Each row of a before or after table is a point. The points were changed in one or more steps. Then noise was added and the rows were shuffled. The steps act on columns, c1 being the first. Write out the steps. A step turns or swaps two columns, mirrors them in a line or flattens them onto one, adds a multiple of one to another, or multiplies or shifts one. Angles are multiples of 10 degrees, from the lower column toward the higher: turns from -170 to 170, lines from 10 to 170 but not 90. Use the fewest steps. Two steps may share a column if one is a turn and the other turns, adds or multiplies; they go together, in the order done. Otherwise the lowest column goes first.
In the rows, 128 means zero.

Before:
[[ 69 122 169]
 [102  65 150]
 [ 63  85 155]
 [116 168 100]
 [103  96 121]
 [ 93 117 124]
 [128 144 134]
 [124 145 107]
 [131 128 172]
 [127 107 122]
 [129 166 135]
 [120  98 143]
 [110 114 153]]
After:
[[160 173 208]
 [ 94 144 140]
 [147 119 118]
 [123 126 214]
 [ 99 159  72]
 [114 141  85]
 [113 136 138]
 [169 137 113]
 [152 137 178]
 [159 155 120]
 [198 161 183]
 [199 119 175]
 [156 121 157]]
Steps: mirror c1 and c2 in the line at 120 degrees; multiply c3 by 2

Before, 9 rows:
[[142 144 149 172 138 158]
 [ 99 150 158 189 155 162]
 [ 93 127 178  93 155  62]
 [ 91 105 156 114 155 158]
 [173 134  63  99  45 166]
 [128 127 160 108 156 154]
 [113 150 167  96 153 142]
 [137 107 169 168 148 163]
 [109 142 191 164 121 164]]
After:
[[160 163 142 135 138 159]
 [130 156 196 158 120 163]
 [134 120 120  75  48 166]
 [171 126 158 150 150 165]
 [114 115 143 118 155 152]
 [ 89 130 151 115 153 143]
 [101 101 135 156 156 158]
 [141 174 141 176 150 161]
 [ 85 108 159 136 154  61]]
Steps: turn c2 and c4 by -30 degrees; turn c1 and c4 by -50 degrees; add -0.7 times c5 to c3

Before, 12 rows:
[[117 184 193  92 178 160 128 128 114 108 136]
 [113 129 129 186 114 175 108  53  98 157 150]
 [114 135 192 151 129 158 153 130 126 154 124]
 [167 101  63 119  76 138 137 120 178 195 149]
 [199 106 103 101  61 123 149 122 121 150 140]
 [110 110 172  95 131 146 149  85 133 147 149]
 [197 112 117 119  90 108  98  89 139 189 112]
 [ 83 103 116 191 148 116 140  91 100 157 154]
 [ 61 104 132 181  99 135  98  95 126 131 147]
 [182 151 125  99  63 104 135 110 142 194 168]
 [106 168 153  92 119 145 152 105 109 153  99]
 [ 90 129 132 205 123 132 140  52 145 119 137]]
After:
[[104 130 135 178 186 133 143  50 148 119 136]
 [119 183 191  67 130 158 127 128 115 109 136]
 [115 111 175 110 110 144 146  87 132 148 147]
 [ 83 103 131 189 151 134  97  92 125 133 146]
 [116 167 157 116  94 146 152 103 111 159  98]
 [ 91 105 118 154 191 118 140  90 101 157 155]
 [115 133 129 178 162 172 107  50  97 160 153]
 [163 155 128 159  66 106 131 113 142 190 163]
 [157  99  60 160  89 141 136 120 176 193 150]
 [119 137 195 141 147 154 155 127 123 156 121]
 [177 113 116 153  93 109  99  87 138 190 110]
 [180 104  98 159  66 122 146 125 120 153 138]]
Steps: multiply c1 by 0.7; turn c4 and c5 by 50 degrees

Before, 13 rows:
[[187 135 122  90 183 117 156  95 126 164 101 109  95 128  86 122  84  83]
 [173 186 137 146 144 117 127 138 114  96 106 169 148 126 138 143  89  66]
 [118 174 143 148 138 145 159  98 180 159 109 163 143 121 168 111  87  65]
 [164 161 172 104 172 108  85 123 128 115 110 175 111 139 115 101  77 128]
 [194 106 127  99 143 141 120 145  88 158 140 116  62 120 121  97 113 151]
 [124 108 106 113 132 153  86 166 127 130 142 154  75 151 143 162 133 117]
 [120 179 101 129 142  78 112 153 129  91  81 145 109  98 104  99  77 103]
 [181 111 165 143 164 127 162  90 177  89  83 143  80 126  87  78 119  95]
 [128 152 136 149 154  93  92 109 129  88 122 106  58 177 170 105 135 142]
 [183 166  93 142 134 136 121 141 171 178  89  97  90 107 113 124 123 139]
 [109 116 100 139 166  89 171 137 166 136  66 176 147 180 120  88  87  64]
 [151 122 112  87 126 135 128 170  96 173 138  89 144 117 115 149 166  93]
 [114 151 109 157 184 132  82 181 130 108 125 131 119 111 162 134  90 109]]
After:
[[165 222 171 137 168 134 177 104 130 112 141 181 112 190 181  97  73 126]
 [185 226  96 106 139 115 157 138 169 176 104  99  89 158 147 125 120 142]
 [105 168 102 115 167 163 136 134 164 134  54 178 145 226 194  89  86  65]
 [192 165 126 120 148 111 131  93  93 160 141 115  57 172 127 100 117 149]
 [181 189 123 171 182 117 125 105 126 165  92 108  93 182 232 122  88  81]
 [128 211 138 144 159 177 161 156 130  89 146 106  59 225  80 102 131 142]
 [116 211 111  64 183 141 158 136 129 105 152 129 116 159  46 134  91 111]
 [176 168 168 157 167 107 124 156 178  89  69 142  85 182 221  76 121  95]
 [174 245 135 117 144 139 143 140 114 101 114 170 151 176 124 143  84  66]
 [149 180 111 104 127 112 119  70  94 171 140  86 145 170 147 149 171  95]
 [122 245 100 103 135 160 168 124 126  93 102 146 109 149 244  97  80 103]
 [123 171 110 101 126 114 145  99 128 128 167 158  75 202  66 161 134 113]
 [117 233 143 151 135 130 117 159 182 164  88 160 146 170  16 110  86  63]]
Steps: shift c2 by 60; turn c4 and c8 by 110 degrees; turn c6 and c15 by -150 degrees; multiply c15 by 2.5; mirror c7 and c11 in the line at 110 degrees; shift c14 by 50

Before (14 x 24):
[[137 119 115  94 150 105 134 132 117 129 150 126 113 163 132 107 112 130
  170 120 149 116 135 125]
 [ 97 145 135 106 126 106 140 133 126 107 143 117 152 135 107 124 123 124
  135 138 140 111 135 102]
 [143 137 114 103 124 125 142 125 119 115 109 119 120 154 136 122 129 139
  161 102 128 144 115 113]
 [149 131 157 100 161 116 146 130 122 150 109 137 150 163 142 148 104 148
  138 136 113 136 121 101]
 [ 99 148 133 131 141 115  95 124 141 132 153 115 116 114 110 148 150 110
  128 140 155 109 130 125]
 [116 123 122 128 161 117 101 102 109 118 137 137 134 111 108 107 114 159
  160 116 145 148 106 123]
 [114 155 136 137 145 143  95 103 144 110 108 123 142 140 101 110 135 123
  134 116 136  97 138 130]
 [146 112 108  97 131  96 121 146 100 134 144 128 110 119 140 133 131 156
  167 146 147 104 110 136]
 [128 113 137 138 142 146 102 148 128 149 116  87 145 144 137 155 116 114
  138 147 126 136 107 134]
 [120 120 107 109 142 139 123 131 123 113 146 137 152 147 136 141 136 122
  122 118 111 110 102 143]
 [134 131 113 113 139  96 124 124 138 143 138 103 149 132 132 122 111 163
  122 143 138 149  84 108]
 [109 117 108 140 173 131 121 144 146 120 157 125 129 157 124 144 159 152
  132 145 130 142 133 127]
 [150 145 137 134 126 148 115 124 135 140 113  92 107 137  99 153 112 143
  131 117 152 125 124 100]
 [ 99 112 116  97 166 103 148 120 130  98 147 110 125 110 143 111 140 160
  137 138 149 137 138 120]]
After:
[[119 123 150 111 144 137 122 121 116  74 144 151 152 149 116 141 137 120
  122 117 114 113  68 142]
 [102 137 130  95 165 102 149 112 114 117 149  98 126 111 140 111 143 158
  136 138 149 138 168 138]
 [108 113 128 110 146 130 119 120  99 130 158 146 128 157 128 144 161 153
  132 146 125 143 144 125]
 [119 153 138 114 148 114 100 120 131  83 136 124 134 110 128 106 113 157
  159 117 150 147  73 110]
 [150 135 112 132 124 145 114 144 126 131 112  99 110 136 144 153 113 143
  130 116 150 124 112  94]
 [135 132 131 117 143  97 122 130 109  77 138 107 149 131 148 121 112 164
  122 142 134 149   5 121]
 [ 96 123 121 122 135 105 140 145 133 119 141 121 155 134 147 122 125 121
  135 139 140 111 155 100]
 [116 156 107 124 133 142  91 150 125 128 107 129 142 141 117 112 133 120
  131 114 130  96 164 103]
 [141 132 142 118 139 123 141 135 122  99 112 138 120 157 145 123 128 140
  163 100 132 143 100 127]
 [ 96 136 108 124 135 116  93 145 118 138 151 106 116 114 124 152 149 111
  130 139 146 111 133 111]
 [137 125 136 104 161 105 135 119 120 141 149 148 115 164 131 106 112 130
  173 118 151 118 146 132]
 [130 105 125 124 129 148 102 115 136 116 115  97 146 141 123 151 115 113
  138 148 124 136  62 138]
 [148 124 119 100 161 116 148 131 158 137 106 160 150 164 157 147 103 150
  138 136 117 136  97 134]
 [147 107 156 114 146  96 121 116 124 105 143 122 109 115 123 132 134 156
  165 146 157 104  79 141]]
Steps: turn c2 and c8 by 80 degrees; turn c9 and c21 by -20 degrees; turn c3 and c9 by 130 degrees; flatten c4 and c5 onto the line at 130 degrees; multiply c23 by 3; turn c10 and c23 by -30 degrees; add 0.7 times c14 to c12; turn c15 and c24 by 70 degrees

Before:
[[135  98 131 147  73  98 173 102 108  87 161 154 113  99  97 165 109 175
  112 143 137 107  96 123 141  80  89 100 133 118 151 130 132 173  98  87
  193 140 100 124 166 134 172  62 171  79  73 134 148  86 140 129 131 112
  160 161 109 152 171 194 160 124  97 149]
 [ 56 115 122 107  55 188 177 140 123 125 162 146  94 127  85 112 144 125
  115 126 135 140 112 139 112 146 125  94 149 145 112 125  88 159 135 130
  174 120 157 164 119 112 159 116 123 143 135 118 189 125 156 150  68 121
  141 111  81  85 141 137 147 115 154 148]
 [109 126  97 157  97 129 165  67 124  98 145 133 134  93 119 168 133 130
  107 100  95 104 133  98 178 120  91  84 115 100 158 133 137 155 104 114
  171 131  77 183 174 105 165  75 177  77 132 110 161 115 120 136 164  86
  183 173  85 147 173 186 162 122 104 137]
 [ 90 166 160  82  78 162 137 137 113 112 142 170 103 174 122  78  96 125
  146 157 128 146 152 142 111 144 124 110 151 161 132 112 149 141 162 132
  168  77 197 105  94 121 137 109  92 139  96 153 146 168 116 141 112  85
  117 126  98 102 171 126 102  98 160 155]
 [115 131 108 140  85 137 158  85 117 111 165 180  73 123  88 136 140 137
  115 115 128  74 143 132 150 109  56  79 118 163 132 109 128 194 109 103
  148 147 136 155 162 128 199  82 144 136 141 137 181 113 172 162 106 100
  168 119  70  82 146 179 167 134 124  93]
 [161 105 182 187 150  84 120  85 117 110 137 119 179 108 134  74 110 185
  140 123  77 149  82 141 176  82 147 110 132  96 188 147 175 118  82  93
  166 115 122 124 169 106 121  75 164 111  83  78 130  76 153 146 161 106
  161 177 121 147 170 204 100 149 111 160]
 [122  89 151 190 172  63 114 106  91  90 130 107 163 132 159  96  65 118
  132  86  91 180  64 144 128  66 113 170 153 111 176 145 184 115  95 112
  182 101 149  96 149  98 123  79 125 103  80  88 107  91 151 108 163  79
  171 189 149 138 159 145 119 129 146 159]
 [117 141 194 166 108 134  94 152 149 155 182 127 125  88 187 107  65 111
  155 156 137 184 101 138 116 156 127 113 195 164 105  66 182 154 138 141
   94  60 119  68  99 125 124 114 110 172  88 118 112 144  98 103 150 100
   97 135 134 152 129  99 127  94 140 183]
 [100 151 146 112  68 168 138 186 123 126 158 133  98 180 149  79 130  91
  189 146 138 138 128 157  77 151 140 115 148 163 123  89 113 163 148 107
  112 122 202 117 131 105 159 134 115 154 119 169 168 151 107 113 127 110
  125 101 136 108 150 110 107 109 177 187]
 [ 88 151 128  99  81 181 141 136 131 101 148 146  71 141 104  87 113  83
  141 139 158 129 123 158  78 143 141  70 178 138 136  81 121 157 147 133
  140 130 156  72 106 129 153 161 111 153 114 149 120 139 104 143 111  85
  147  98  96 107 114 151 102 111 173 149]
 [ 83 135 112 112  70 171 137 154 133 112 151 146 111 117  89 156 147 135
  129 142 102  86 136 148 133  79  57  92 118 157 163 120  79 183 117 121
  212 135  78 133 157 121 194  95 169 127 164 149 165 131 143 161 105 106
  157 139  64 100 150 187 150 120 118 111]
 [128 165 172 149 111 142 130 161 105 128 177 153 107 110 159  78  85  79
  156 175 130 129 114 167  85 146 144 165 201 153 105  90 143 131 183 144
   92  70 134  86  78  98 142 119 138 164  70  90 124 152 114 140 135  57
  111 109 152 147 145 112  97 116 141 197]
 [147 109 173 181 108 118 127 126  80  98  91 102 173 111 197 111  51 173
  143  85  66 133  87 128 141  78 150 157 162 101 180 174 195 112  47  98
  143 106 164  75 149 104 120  99 144 120  53  85  78  77 152 143 142  65
  173 193 148 129 178 153 120 139 139 161]]
After:
[[147 109 176  67 109 120  21 125  76  97  90 103 174 110 199 112  52 174
  108  89 178 131  85 126 139  80 152 151 165  99 181 175 197 114  52  95
  147 105 168  89 150  99 121 100 156 119  53 162 174  76 153 145 111  64
  169 192 145 129  67 154 120 137 139 163]
 [ 88 149 127 163  77 181 154 135 134  99 148 147  73 143 105  87 109  82
  133 137 102 127 122 156  76 142 143  70 178 138 136  82 122 154 148 133
  138 130 154  73 106 130 157 160 105 155 113 116 144 136 103 144 108  83
  144  99 106 106 158 151 103 111 174 154]
 [113 128 105 115  83 138  73  84 116 112 167 184  78 124  89 135 143 140
  154 117 128  76 142 130 152 108  54  81 119 164 132 109 128 195 112 104
  149 149 135 145 162 128 196  80 138 134 143 114  78 112 171 161 134  98
  167 122  88  83 132 181 169 133 124  95]
 [117 138 196  93 109 135 142 153 148 155 184 128 120  85 186 109  66 110
  137 159 113 181 102 139 115 156 129 114 197 167 105  65 183 155 135 141
   91  58 122  85 100 125 122 116 114 168  86 144 158 139 100 104 111  99
   99 138 133 153  98  98 127  95 143 184]
 [109 125  99  93 102 129  12  68 125  98 146 130 136  93 123 170 133 132
  136 100 154 103 132  97 176 120  92  85 113 104 161 131 136 155 102 117
  172 132  81 190 176 103 164  74 180  77 133 130  90 116 121 137 151  86
  180 172  96 149 101 189 162 122 103 138]
 [123  86 152  63 171  65  69 106  93  91 127 108 167 131 159  97  65 119
  116  83 154 178  67 145 131  68 115 173 153 109 176 144 184 115  94 110
  184  99 148 112 148 100 120  78 139 104  82 167 143  91 150 108 122  79
  172 190 144 140  75 145 116 131 148 156]
 [ 99 151 146 146  69 168  78 187 122 126 161 131 100 179 149  79 131  87
  199 147 120 140 127 157  78 148 139 115 147 164 124  90 112 161 147 109
  112 122 201 119 135 103 159 131 104 157 119  93 134 150 105 109 124 108
  129 101 129 109 111 109 108 111 178 189]
 [ 81 136 111 141  68 171  75 155 129 110 146 147 110 120  87 156 148 134
  154 146 158  84 133 150 134  79  56  93 117 156 166 121  79 186 115 117
  213 139  77 127 160 117 194  95 159 130 164  96 101 131 143 159 128 104
  158 140  82  98 111 188 149 119 118 110]
 [ 90 165 162 175  80 161  30 135 112 112 144 173  99 175 120  80  96 123
  154 157 134 147 153 144 113 141 123 110 152 159 133 110 147 143 159 130
  168  77 196 103  93 123 139 110  86 141  98 114 125 167 117 141 119  84
  116 126 109  98  82 128 105  99 161 156]
 [163 103 183  59 149  83  46  84 115 113 138 116 177 108 135  73 110 187
  133 123 168 152  83 143 174  81 147 110 129  96 189 149 176 119  83  93
  171 116 121 134 172 106 122  73 175 113  80 162 134  75 150 147 129 105
  161 174 122 148  68 201 103 148 111 160]
 [133  97 133 111  72  98  15 100 110  85 163 154 110 100  96 163 112 174
  130 144 116 104  98 122 138  82  89 100 137 117 151 131 134 174  99  89
  192 142 100 129 169 136 171  64 166  79  71 106 102  86 138 131 127 113
  160 160 115 153 110 196 161 124  99 148]
 [129 166 170 105 115 145  88 161 105 124 179 151 108 111 160  80  84  75
  144 173 125 130 113 168  84 147 144 165 202 155 106  89 141 133 180 142
   94  71 135  93  77  99 140 119 153 162  71 160 148 154 111 137 118  58
  110 110 142 148 112 112  96 114 140 197]
 [ 58 114 123 149  55 186  74 141 123 126 160 145  93 127  84 112 145 127
  158 125 125 140 107 139 109 148 126  95 150 146 117 122  89 158 136 131
  173 119 156 142 119 112 159 115 126 142 135 138  74 125 156 148 131 123
  142 110  96  83 154 138 146 113 152 146]]
Steps: turn c4 and c21 by -170 degrees; multiply c59 by 2.5; turn c7 and c59 by 120 degrees; mirror c19 and c49 in the line at 20 degrees; flatten c40 and c53 onto the line at 20 degrees; mirror c45 and c48 in the line at 170 degrees; multiply c57 by 0.7
